Rows are points. To make a cloud, some directions were put in groups of two or more. Within a group, all points are equally far from the middle, so they leave a hole (a ring in 2 directions, a hollow ball in 3). The other directions are filled evenly. Then the cloud was stretched, turned, moved and blurred a little. Count the holes, and give their numbers of directions, smallest first.

Cloud (19 x 3):
|  40 | -50 | -52 |
|  46 |  63 |  18 |
| -38 |   3 |  61 |
| -20 | -48 |  56 |
|  16 | -13 | -71 |
| -28 | -30 |  62 |
|  84 |   9 |  -5 |
|  30 |  59 |  41 |
|  25 |  43 | -55 |
| -56 | -30 |  -2 |
|  35 |  47 | -50 |
|  82 |  20 |  -6 |
|   2 | -12 |  75 |
|  66 | -44 | -34 |
| -37 | -31 | -41 |
| -44 | -52 |  24 |
| -55 |  -3 |  40 |
| -36 |   9 | -46 |
|  37 |  55 |  42 |
Holes: 1 (3)

Cloud (27 x 4):
|  11 | -87 | -20 |  -9 |
|  76 |  -6 | -19 |  58 |
|  13 |  15 | -39 |  -8 |
|   4 |   6 |  70 | -34 |
|  83 | -29 |  48 |  51 |
|  -2 |   4 |  75 |  12 |
|   6 | -30 |  14 |  43 |
|  15 | -60 | -11 | -12 |
| -51 |  57 | -39 |  65 |
| -32 | -90 |  12 |  -9 |
|  -4 | -25 | -38 |  35 |
| -26 | -95 |  61 | -13 |
|  83 |  29 |  13 |  24 |
| -35 | -45 | -29 |  89 |
|  11 |  -5 |  72 |  47 |
| -11 | -72 | -37 |  51 |
| -13 | -16 |  58 |  36 |
|  -5 |  21 |  -8 |  14 |
| -62 |  20 |  80 | -55 |
|  24 |  34 |  74 | -15 |
|  31 |  21 | -53 | -30 |
|  38 |  28 |  -2 |   7 |
|  26 | -22 |  65 | -38 |
|   8 | -37 | -56 |  50 |
| -14 |  20 |   5 |  63 |
|  28 | -24 | -76 |  21 |
|  64 |  40 |  62 | -33 |
Holes: 0

Cloud (28 x 4):
|  16 | -67 |  15 |  61 |
| -44 |  49 | -12 |  -2 |
|   4 | -65 |  16 |  43 |
| -11 | -30 |   6 |  62 |
| -10 |  34 |  -4 |  46 |
|  38 | -44 | -50 |   2 |
|  24 | -79 |  27 | -15 |
|  -5 |   6 | -18 |  28 |
| -51 |  47 |  -1 | -32 |
| -11 | -29 | -31 |  -1 |
| -50 |  62 |  14 | -31 |
| -43 | -25 |  78 |  -2 |
| -41 | -70 |  39 |  42 |
|   9 | -13 | -17 |  67 |
| -16 |  21 | -37 | -30 |
|  17 |  67 |  34 |  60 |
|  27 |   6 |  45 |  51 |
| -36 | -28 |  62 |  44 |
| -44 | -44 |  27 |  47 |
|  34 |   4 |  -4 | -17 |
|  45 | -30 | -14 |  -4 |
|  18 |  71 |  26 |  63 |
|  42 |  -2 |   4 | -43 |
| -50 | -58 | -15 | -20 |
|   0 |  95 | -37 |  48 |
|  18 |  50 |  -9 | -33 |
|   6 | -31 |  32 |  79 |
| -16 | -29 |   3 |  42 |
Holes: 0

Cloud (53 x 6):
|  -8 | -15 | -21 |   2 | -34 | -59 |
| -55 | -32 | -19 |  -9 |  51 |  47 |
|   9 | -83 |  45 | -39 |  -6 |  16 |
| -34 | -67 |  13 |  78 |  21 |  35 |
| -73 | -29 | -15 |  -1 | -32 | -23 |
|  29 |  17 | -23 |  30 | -54 |  22 |
|  -4 |  14 | -41 |  36 |  26 | -28 |
|  -7 | -70 | -40 | -31 | -41 |  44 |
|   4 | -71 | -29 |  -9 |  14 | -38 |
| -40 |  -1 |  48 |  26 |   7 |  87 |
|  42 | -53 |  43 | -25 |  -4 |  56 |
|  19 |  33 |  12 |  56 | -25 |  38 |
|   1 |  -6 |  -9 |  73 |   5 | -36 |
| -62 | -26 |  15 |  83 |   3 |  38 |
|   8 | -83 |  36 |  60 |  12 |  -7 |
| -38 |  33 |  58 |  35 |  30 |  26 |
|  -8 |  -5 |  31 |  75 |  -7 | -38 |
| -37 |  34 |   9 |  -6 |  41 | -14 |
|  51 | -24 |  49 | -30 | -14 |  21 |
|  42 |   2 | -33 |  20 | -50 |  16 |
|  26 | -71 |  36 |  17 | -34 |  68 |
|  -8 | -90 | -27 | -28 | -20 |  -7 |
|  16 | -37 |  21 | -38 |   7 | -47 |
| -61 | -63 | -23 |  60 |  -1 |  12 |
| -38 | -18 |   6 |  45 | -71 | -30 |
|  31 | -42 |  43 |  41 | -40 | -31 |
| -10 |  31 | -37 |  16 | -51 |  33 |
|  12 | -36 |  -6 |  50 | -28 | -52 |
|  55 | -41 |  50 |   3 | -29 |  28 |
| -25 | -22 |  40 |  31 | -26 |  95 |
|  21 |  -2 |  34 |   7 |  71 |   9 |
|  38 | -56 | -48 |  -3 | -36 |  33 |
|  31 | -47 | -55 |   3 | -15 |  53 |
| -40 |  10 |  43 |  -9 |  20 | -38 |
| -24 |  -2 |  67 | -15 | -16 | -36 |
|  12 | -35 | -44 |  45 |  34 | -22 |
|  30 | -75 |  34 |  19 | -38 |  57 |
|  -7 | -42 | -56 |  -9 |   6 |  71 |
|  15 | -37 |   6 |  70 |   3 | -39 |
|   4 | -54 |  39 |   2 |  68 |  -2 |
|  14 |  30 |  27 |  45 | -43 |  44 |
| -33 | -90 | -29 |  39 |  -5 |  -5 |
|  27 | -65 |  31 |  23 | -28 |  75 |
| -17 |  -3 |  53 | -18 |   3 | -47 |
| -40 | -82 |  66 |  21 |   8 |  16 |
|  29 | -42 |  34 |  22 |  24 |  80 |
| -59 | -54 |  62 |  49 | -33 |   9 |
|  30 | -66 |  46 | -33 | -12 |  49 |
| -47 | -51 |  18 |  -6 |  61 |  33 |
|   8 | -22 |  65 |  41 | -17 | -40 |
|  18 | -43 |  31 |  38 |  35 |  77 |
| -15 | -60 |  20 |  73 |  36 |  49 |
| -28 | -16 |  34 |  35 | -87 |  39 |
Holes: 3 (2, 2, 2)

Cloud (71 x 8):
| -48 | -26 |  54 | -20 | -44 | -25 |  29 |  -4 |
|  35 |  51 |   1 | -41 |  27 | -40 |  12 |  35 |
| -40 |  -5 |  45 |  11 | -20 |  33 |   0 |  16 |
|  52 | -23 |   7 |  49 |  18 |   8 |  25 |  65 |
|  20 |  -2 | -95 |   7 |  26 |  42 | -43 |  31 |
|  10 |  -7 | -58 | -16 | -40 |  28 |  32 |  15 |
| -55 |  12 | -39 |   8 | -61 |  25 |  65 |  13 |
| -66 |  -8 | -42 |  37 | -21 |  -7 |  33 |  23 |
|  -2 | -41 |  20 | -22 |   1 | -29 | -29 |  50 |
| -14 |  -9 |  36 |  46 |   4 | -50 | -31 |  19 |
| -30 | -54 | -44 |   1 |  44 |  47 |  52 |  18 |
|  -5 | -55 |  12 | -18 |  -4 |  32 |  40 |  79 |
|   5 | -50 |  21 | -18 |  28 |  63 | -35 |  37 |
|  57 |  -3 | -23 |  35 |   7 |  -3 | -45 |  -9 |
|  66 | -22 |  20 |  33 |  10 |   1 |  49 |  29 |
|   3 |  20 | -20 | -26 | -61 | -41 | -18 |  74 |
| -32 | -54 | -52 |  27 | -14 | -24 | -48 |  12 |
| -35 | -48 |  18 |  59 | -55 |  35 |  -7 | -36 |
|  24 |  48 |  22 | -11 |  26 |  51 |  51 |  10 |
| -22 |  37 |  36 | -13 | -59 |  -6 | -22 |  -3 |
|   3 |  -4 |  12 |  51 |  59 | -16 |  45 | -24 |
|  -4 | -58 | -27 |   9 |  14 | -24 |  69 | -22 |
| -31 |  29 |  13 | -21 |  74 | -20 | -17 |  41 |
| -55 |  -3 | -17 | -25 |  14 | -41 |  20 | -49 |
|   3 |  67 |  -3 |  -4 |  64 |  14 | -61 |  24 |
|  11 | -34 | -54 |  57 | -45 | -35 | -33 |  44 |
| -48 | -52 | -50 |  28 |  -3 |  26 |  21 |  55 |
| -49 | -23 | -59 |  33 |  50 |  48 |  10 |  17 |
| -10 | -58 | -10 | -36 |  30 |  73 | -21 |  56 |
| -42 | -15 |  63 |  -6 | -47 | -10 |  15 | -12 |
| -35 |  37 |  34 |  11 | -35 | -11 |  25 |  64 |
|  55 |  35 |  -4 |  24 |  11 |  44 |  54 | -22 |
|  30 | -41 |  39 |  27 |  35 |   0 |  39 | -53 |
|  17 | -46 | -36 |  28 | -52 | -54 |  45 |   8 |
| -38 |  30 |  24 | -44 |  -5 | -45 |  -4 | -27 |
| -52 | -34 | -18 |   5 | -10 | -34 |  54 |  -4 |
|   6 |  26 | -75 |  35 | -22 |  38 |   6 |  27 |
|  17 | -40 | -64 |  22 | -37 |  45 | -22 |  -5 |
|  34 |  41 |   3 |  17 |  -6 |  34 |  -4 | -19 |
|   6 | -58 | -11 |  67 | -29 |  31 |  48 |  18 |
|  23 |   4 | -53 |  38 | -43 |  74 |   3 |  -4 |
|  20 | -59 | -20 |  54 | -26 |  19 |  49 |  -1 |
|   9 | -35 |  16 | -29 |  42 | -20 | -29 |  40 |
| -59 |   5 |  23 |  -7 | -19 | -57 | -19 |  56 |
| -34 |  42 |  18 | -12 |  -5 | -11 |   5 |  54 |
| -12 | -46 | -45 |   4 |  54 | -15 |  31 |  10 |
| -13 | -38 |  34 | -35 |  44 |  19 |  72 |  10 |
| -13 | -13 |  43 |  -2 |  31 | -53 | -17 |  24 |
|  23 |  31 |  14 |   0 | -59 | -10 | -73 |  18 |
|  29 |  26 | -72 |  36 |  -9 | -41 |  11 |  37 |
| -69 |  14 | -12 | -25 | -29 |  22 | -18 |  36 |
|  14 |  53 | -30 |  61 | -41 | -33 | -21 |  30 |
|  -7 |  -4 | -68 |  -1 | -69 | -29 | -56 |  40 |
| -22 | -18 | -17 |  71 |  24 |  24 |  32 |  25 |
|   4 | -45 |  65 |  40 | -49 | -30 |  47 | -16 |
| -47 |  17 | -24 | -34 |  59 |  -9 |  17 |   7 |
| -56 | -49 |  -7 | -35 |   1 |  -5 | -33 | -25 |
| -44 |  34 | -66 |  36 |   1 |  13 | -42 | -10 |
|   5 | -60 | -45 |  41 | -59 |  28 | -32 |  -6 |
|  -8 |  -7 |   7 |  67 |  39 |  40 |  81 |  32 |
|  43 |  42 |   0 |   8 |  19 |  67 |  17 |  30 |
|  35 |  58 |  13 |  40 | -30 | -52 |  25 |   9 |
|  50 |  10 |  18 |  37 | -63 |  17 |  48 |  81 |
| -36 |  38 |  20 | -20 |  10 | -16 | -19 |  27 |
|  19 | -57 |  49 |   1 | -28 |  28 |  -2 |  -8 |
|  -8 |  20 | -78 | -19 | -20 | -11 | -70 |  46 |
|  39 |  10 | -35 |  40 | -55 | -50 |  42 | -15 |
|  33 | -28 |  13 | -39 |  44 | -34 | -16 |  29 |
| -76 |   5 | -36 |  13 | -18 | -41 |   8 |  66 |
| -63 |  -6 |   6 | -28 | -30 | -66 |  15 | -41 |
|  11 | -24 | -27 | -26 | -74 | -50 |  15 |   7 |
Holes: 2 (2, 2)
